Each row is a point. To make a cloud, some directions were put in groups of two or more. Within a group, all points are equally far from the middle, so they leave a hole (a ring in 2 directions, a hollow ball in 3). The other directions are filled evenly. Then the cloud was stretched, turned, moved and blurred a little. Count the holes, and give their numbers of directions, smallest first.

Cloud (15 x 2):
[[ 0.28  0.21]
 [-0.21  0.45]
 [-0.31 -0.38]
 [-0.27 -0.10]
 [-0.43 -0.37]
 [ 0.09  0.11]
 [ 0.33  0.03]
 [ 0.31 -0.08]
 [ 0.28 -0.07]
 [-0.14 -0.22]
 [-0.39 -0.30]
 [-0.63 -0.06]
 [ 0.06  0.21]
 [ 0.00 -0.49]
 [-0.43  0.17]]
Holes: 0

Cloud (22 x 3):
[[-0.43 -0.24  0.07]
 [-0.15  0.39  0.26]
 [ 0.03  0.37 -0.46]
 [ 0.33  0.20 -0.46]
 [ 0.49 -0.10 -0.08]
 [ 0.25  0.26  0.27]
 [ 0.19  0.06  0.05]
 [ 0.34 -0.01 -0.32]
 [-0.03 -0.35  0.39]
 [-0.35  0.34 -0.25]
 [-0.20 -0.30  0.65]
 [-0.25  0.35 -0.41]
 [ 0.44 -0.05 -0.07]
 [-0.17 -0.13  0.40]
 [ 0.22 -0.21  0.38]
 [-0.05  0.22  0.20]
 [ 0.47 -0.19  0.31]
 [ 0.15  0.43  0.31]
 [ 0.41  0.33  0.21]
 [ 0.36 -0.19  0.12]
 [ 0.11  0.17  0.42]
 [-0.24 -0.25 -0.11]]
Holes: 0

Cloud (32 x 4):
[[ 0.44 -0.03  0.31  0.44]
 [-0.04 -0.14 -0.38  0.40]
 [ 0.55  0.13 -0.07 -0.14]
 [-0.52  0.10  0.16  0.03]
 [-0.05  0.11  0.51 -0.19]
 [ 0.12  0.38 -0.21  0.03]
 [ 0.02  0.07 -0.33  0.48]
 [-0.42 -0.04 -0.14  0.42]
 [ 0.11  0.18  0.38  0.59]
 [ 0.45  0.19 -0.20 -0.05]
 [ 0.31 -0.42 -0.10  0.22]
 [ 0.62 -0.03  0.10  0.25]
 [-0.27  0.23  0.44 -0.10]
 [-0.50  0.03  0.24  0.11]
 [-0.03  0.49  0.41  0.13]
 [-0.14 -0.13 -0.27 -0.26]
 [-0.38  0.33  0.25 -0.09]
 [ 0.51 -0.15  0.16  0.38]
 [-0.12 -0.24  0.39  0.16]
 [-0.41  0.03  0.36  0.03]
 [-0.05  0.50 -0.06  0.18]
 [-0.25 -0.07  0.29  0.52]
 [ 0.38  0.21 -0.27  0.08]
 [ 0.41  0.19 -0.25  0.09]
 [ 0.12 -0.44 -0.21 -0.01]
 [-0.02  0.41 -0.11  0.42]
 [-0.25  0.07 -0.16  0.58]
 [ 0.16  0.30 -0.22 -0.17]
 [ 0.20  0.10 -0.19 -0.37]
 [-0.23  0.15  0.07  0.66]
 [ 0.41  0.18  0.41 -0.15]
 [ 0.64  0.04  0.01  0.11]]
Holes: 2 (2, 2)

Cloud (54 x 6):
[[-0.50 -0.24 -0.08 -0.06 -0.07 -0.10]
 [-0.36  0.01 -0.26 -0.65  0.05 -0.19]
 [-0.24 -0.26 -0.04  0.09 -0.27 -0.27]
 [-0.35 -0.15 -0.59 -0.01  0.29  0.12]
 [-0.28 -0.35 -0.06 -0.23  0.50 -0.13]
 [ 0.53 -0.26 -0.35 -0.06 -0.30  0.00]
 [ 0.61  0.00 -0.07  0.47  0.03  0.09]
 [-0.17 -0.24 -0.33 -0.09 -0.15  0.41]
 [-0.29  0.09 -0.57 -0.14 -0.44  0.07]
 [-0.14  0.53  0.13  0.17 -0.16 -0.26]
 [-0.12  0.04 -0.49 -0.64 -0.10  0.04]
 [ 0.05  0.27  0.11  0.16 -0.01 -0.56]
 [ 0.19  0.05 -0.49 -0.16  0.35 -0.19]
 [ 0.26  0.27  0.27  0.21  0.01 -0.43]
 [ 0.12 -0.12 -0.61 -0.48  0.14 -0.19]
 [-0.24  0.02 -0.48  0.43 -0.08 -0.17]
 [ 0.02  0.01 -0.18  0.67  0.02 -0.10]
 [ 0.10 -0.12  0.08 -0.17  0.55 -0.33]
 [-0.22 -0.11 -0.14  0.58  0.07 -0.18]
 [ 0.53  0.14  0.37 -0.06  0.06 -0.16]
 [ 0.50  0.19 -0.15  0.23 -0.50  0.10]
 [ 0.29 -0.47  0.19 -0.23  0.13  0.25]
 [-0.34 -0.01 -0.18 -0.67 -0.03 -0.13]
 [ 0.34  0.31  0.35  0.16 -0.17 -0.29]
 [ 0.20 -0.11  0.05 -0.11  0.38 -0.52]
 [ 0.11  0.23 -0.20 -0.06 -0.02 -0.64]
 [-0.14 -0.41 -0.01 -0.23  0.05  0.27]
 [ 0.18 -0.51 -0.04  0.09  0.31 -0.39]
 [-0.05 -0.29  0.19 -0.28  0.03  0.29]
 [-0.08  0.01 -0.23  0.65  0.01 -0.12]
 [-0.57  0.21 -0.12 -0.14  0.07 -0.34]
 [ 0.22 -0.33 -0.32 -0.21  0.00  0.41]
 [-0.10 -0.18  0.10 -0.01 -0.41 -0.24]
 [-0.20  0.64 -0.12  0.11 -0.20  0.02]
 [ 0.38  0.49  0.01  0.16 -0.28 -0.20]
 [-0.23  0.58 -0.25  0.19 -0.14 -0.01]
 [-0.21 -0.20 -0.62 -0.16  0.29  0.09]
 [ 0.35 -0.28 -0.56 -0.28 -0.03 -0.13]
 [ 0.33 -0.28  0.31 -0.33  0.09  0.16]
 [-0.22  0.57 -0.15  0.14 -0.17 -0.32]
 [-0.02  0.10 -0.54  0.29 -0.15 -0.34]
 [-0.36  0.13 -0.59 -0.30 -0.34  0.05]
 [-0.27  0.47 -0.38  0.10 -0.17 -0.37]
 [ 0.00 -0.34 -0.54 -0.05  0.43  0.04]
 [ 0.27 -0.47 -0.20 -0.16  0.08  0.36]
 [ 0.55  0.03 -0.19  0.30  0.21  0.08]
 [ 0.22 -0.14  0.26 -0.02 -0.43 -0.22]
 [-0.25  0.10 -0.49  0.09  0.36  0.16]
 [-0.55  0.14 -0.16 -0.24 -0.11 -0.41]
 [ 0.21  0.57 -0.05  0.21 -0.39 -0.10]
 [ 0.38 -0.05 -0.31 -0.61 -0.16 -0.11]
 [-0.40  0.43 -0.33 -0.06 -0.16 -0.44]
 [-0.36  0.32  0.11  0.18  0.01 -0.38]
 [ 0.12  0.07 -0.20  0.28 -0.56  0.24]]
Holes: 3 (2, 2, 2)
